Rows are points. Two turns around zero, p and q, are shown by what they do to some points. Where does a point land after both, in the order given? Backwards means that the second turn is done in reverse. Each puzzle has new turns, and all numbers are rounded.

Turn p:
-0.017; 0.019; -0.005 -> -0.015; 0.017; -0.012
0.046; -0.014; -0.011 -> 0.047; -0.015; 0.002
-0.001; 0.028; 0.014 -> -0.003; 0.030; 0.007
-0.028; -0.033; 0.001 -> -0.029; -0.032; 0.002
Turn q:
-0.011; 0.016; -0.004 -> -0.015; 0.012; -0.006
-0.010; 0.009; 0.047 -> -0.015; 0.010; 0.045
0.005; -0.040; -0.018 -> 0.018; -0.038; -0.013
0.017; 0.015; -0.025 -> 0.014; 0.017; -0.026
Where do these land?
p, then q: -0.025; -0.006; 0.002 -> -0.022; -0.013; -0.002
p, then q backwards: -0.025; 0.043; -0.012 -> -0.009; 0.046; -0.020
p, then q: 0.014; -0.023; -0.010 -> 0.022; -0.019; 0.002
q, then p: 0.036; -0.014; 0.020 -> 0.032; 0.005; 0.030

Turn p:
0.010; -0.001; 0.003; -0.030 -> -0.014; -0.006; 0.000; -0.028
0.038; 0.023; -0.018; 0.025 -> 0.039; 0.019; -0.032; -0.008
-0.009; -0.009; -0.013; -0.032 -> -0.032; -0.011; -0.008; -0.012
0.004; 0.037; 0.041; 0.029 -> 0.035; 0.038; 0.035; 0.001
-0.019; -0.022; -0.016; 0.002 -> -0.016; -0.017; -0.008; 0.022
-0.002; 0.001; -0.028; -0.015 -> -0.019; 0.000; -0.025; -0.003
-0.022; -0.029; 0.030; 0.021 -> 0.007; -0.022; 0.036; 0.028
Turn q:
0.013; -0.009; -0.001; -0.014 -> 0.019; -0.003; 0.002; -0.009
0.027; 0.018; 0.012; 0.008 -> 0.013; 0.017; 0.020; 0.020
0.009; 0.028; -0.004; -0.012 -> 0.005; 0.031; 0.005; -0.005
-0.049; -0.049; -0.030; 0.027 -> -0.032; -0.051; -0.053; 0.000
0.000; 0.011; 0.023; -0.009 -> -0.005; 0.006; 0.025; -0.007
Where do these land?
q, then p: 0.025; 0.044; 0.021; -0.005 -> 0.023; 0.039; 0.028; -0.014
q, then p: 0.004; -0.026; 0.014; -0.010 -> 0.002; -0.028; 0.008; -0.011
p, then q: -0.006; 0.011; -0.052; -0.001 -> -0.014; 0.019; -0.048; 0.005
p, then q: -0.042; -0.001; 0.035; -0.024 -> -0.043; -0.016; 0.037; -0.010
q, then p: 0.013; 0.013; 0.003; 0.008 -> 0.015; 0.013; 0.004; 0.003
p, then q: -0.001; -0.032; -0.007; -0.011 -> -0.001; -0.031; -0.013; -0.007
q, then p: 0.007; -0.008; -0.013; 0.042 -> 0.021; -0.004; -0.017; 0.036
